Each point is reached from the start by the listed moves, each made once or not at all, plus a little noise. Is the number of moves made odd or even? Then give how often each move was made.

Moves:
(1): 2.7 2.1 0.6 2.2
(2): -5.8 6.2 -1.0 -2.3
(3): -1.5 1.0 3.7 1.3
Start: -3.2 -0.9 -2.2 0.8
Points:
-4.7 0.2 1.4 2.0 => odd (0, 0, 1)
-7.5 8.5 1.1 1.9 => odd (1, 1, 1)
-0.5 1.2 -1.6 3.2 => odd (1, 0, 0)

Moves:
(1): 1.5 -5.1 -1.5 2.5 -0.1 -5.3 1.2 -0.8 -2.6 -2.1 -3.2 -1.5 1.5
(2): 4.2 2.0 0.2 -1.3 1.4 -1.5 -0.5 1.5 0.4 3.6 -1.0 -0.4 -0.5
(3): -1.5 1.2 4.5 2.3 -2.6 0.0 1.5 -2.5 3.2 0.8 3.8 -4.5 -1.7
(4): -0.8 2.0 -3.1 1.5 -0.7 -0.6 -1.6 1.4 3.2 1.2 0.4 2.8 0.9
(5): -3.8 2.3 -0.3 1.8 1.7 -0.4 -1.0 0.1 -0.4 2.7 0.1 1.0 2.7
(6): 1.3 2.2 -2.7 1.1 -0.3 2.8 1.6 1.6 -2.4 -0.5 1.9 -3.8 0.5
(7): -0.9 -0.6 -1.3 -2.1 0.3 -1.7 -0.4 -1.4 0.2 1.1 -1.5 -3.2 1.3
(8): -3.7 0.2 -0.1 -2.9 -1.6 -2.5 1.6 3.3 0.1 0.0 -0.3 -2.7 5.0
(9): 2.2 -0.8 1.5 0.1 3.3 1.6 -0.7 0.0 1.1 -0.6 1.2 0.4 2.9
(10): -0.9 -1.6 -1.5 4.8 -3.0 1.9 1.8 -1.5 0.3 3.5 -1.2 -1.1 3.4
(11): 1.0 -1.7 -2.7 0.0 0.7 -1.3 2.1 0.4 1.8 1.4 2.8 1.8 0.8
(12): -0.4 -0.8 -0.6 0.8 1.2 0.7 4.6 -0.8 1.1 -3.5 0.3 0.1 0.9
Start: -1.5 -2.8 2.8 -1.1 -1.9 -2.0 -0.4 2.3 -2.7 1.7 1.9 -2.4 -0.1
Points:
-5.0 -2.4 2.9 2.0 -6.4 -0.4 5.3 1.6 -0.1 6.2 5.6 -17.3 11.3 => even (0, 0, 1, 0, 0, 1, 1, 1, 1, 1, 0, 0)
-0.8 -1.5 -0.4 2.9 -4.6 -8.3 8.4 5.9 -0.1 1.1 3.5 -12.4 6.0 => odd (1, 1, 1, 1, 0, 1, 0, 1, 0, 0, 0, 1)
-7.3 -2.5 2.9 2.9 -6.4 -3.4 1.9 1.5 4.9 7.6 4.2 -10.9 11.6 => even (0, 0, 1, 1, 0, 0, 1, 1, 1, 1, 0, 0)
-3.0 1.8 6.8 2.5 -0.5 -3.3 4.3 0.6 1.6 5.1 4.6 -6.4 1.3 => even (0, 1, 1, 0, 1, 0, 0, 0, 0, 0, 0, 1)
